Each row of a before or after table is a point. The points were changed in one or more steps. Then noise was added and the rows were shuffled. The steps act on how far a point lies along the listed directions, d1 being the first. Write out the steps. A step turns or swaps two directions, mirrors them in a line or flattens them onto one, adds a multiple of one to another, or multiplies one. Angles are multiples of 10 degrees, from the lower direction toward the higher: turns from -170 to 170, lines from 10 to 170 but not 90. Use the fewest steps. Two steps may share a direction if one is a turn and the other turns, adds or multiplies; they go together, in the order done. Otherwise the lowest direction goes first.

Directions:
(1): [-50 -23]
(2): [ 23 -50]
Before (8 x 2)
[[-25  -5]
 [-40  -5]
 [-14 -17]
 [ 27  18]
 [-60  -1]
 [-16 -34]
 [  5 -28]
 [ 18   7]]
After (8 x 2)
[[ 45 -40]
 [ -6  34]
 [ 25 -30]
 [  1 -23]
 [-23 -18]
 [ -8  16]
 [ 17 -19]
 [ -8 -36]]
Steps: swap d1 and d2

Directions:
(1): [-38 -30   8  58]
(2): [ 60 -44  -4  17]
(3): [ 24  52 -22  45]
Before (13 x 4)
[[  7   5   6 -29]
 [ 23  19   1 -35]
 [ 36  30  -6  32]
 [ 40  12  -6  26]
 [ 35   2  -2  32]
 [ 34  -1 -17  23]
 [ -6  17   3  -6]
 [-16  20   5 -23]
 [  8  30  -2 -20]
 [-19   8  -6 -34]
 [-38  -3   0 -33]
 [  8  -3 -11  14]
 [ 36 -14 -17  40]]
After (13 x 4)
[[-11   7   9 -30]
 [-39  -4  -1 -26]
 [ 49  41 -13  22]
 [-11  15   4   5]
 [ 49  27  -8  24]
 [ 45  22 -22  14]
 [-32  12   9 -11]
 [ 15   3 -13  10]
 [ 60  10 -26  25]
 [-11  37  -1  -6]
 [ 46  62 -19  41]
 [-51 -27   8 -25]
 [ -6  31   1 -33]]
Steps: turn d1 and d2 by 40 degrees; multiply d3 by 1.6

Directions:
(1): [-11  16   6 -27 -12  54 -34  50]
(2): [ -2  49 -13  60  24  -5 -31   7]
Before (9 x 8)
[[  7  27 -16  20  32 -23   6 -16]
 [  9  24  -5  -8  17  28   3  14]
 [  7 -25   7 -20   4 -30  35 -24]
 [  9 -47  16 -37  -6 -13  37 -15]
 [ -5  21 -13  11  13  -8  -8   1]
 [  5   6 -21  26  13 -29   8 -10]
 [ -4  -2   1 -13  10 -23   5 -11]
 [ -3  32 -21  56  27 -21 -18 -11]
 [ -4 -55   5 -34 -16 -41  60 -51]]
After (9 x 8)
[[ -7   9  -5 -21   0  12  -7  15]
 [  8 -27   5 -22   1 -26  34 -22]
 [ 13  32  -7   8  23  17   2   6]
 [ 14 -31   9   4  12 -41  39 -35]
 [-12  -6   1 -42 -16  46 -22  37]
 [ -1  -1  -1 -48   5  24   2  21]
 [ -5 -53   3 -26 -15 -47  61 -54]
 [ -3 -16  -7 -35 -14  13   6  19]
 [ -2  -8   4 -23   5 -16   6  -9]]
Steps: swap d1 and d2
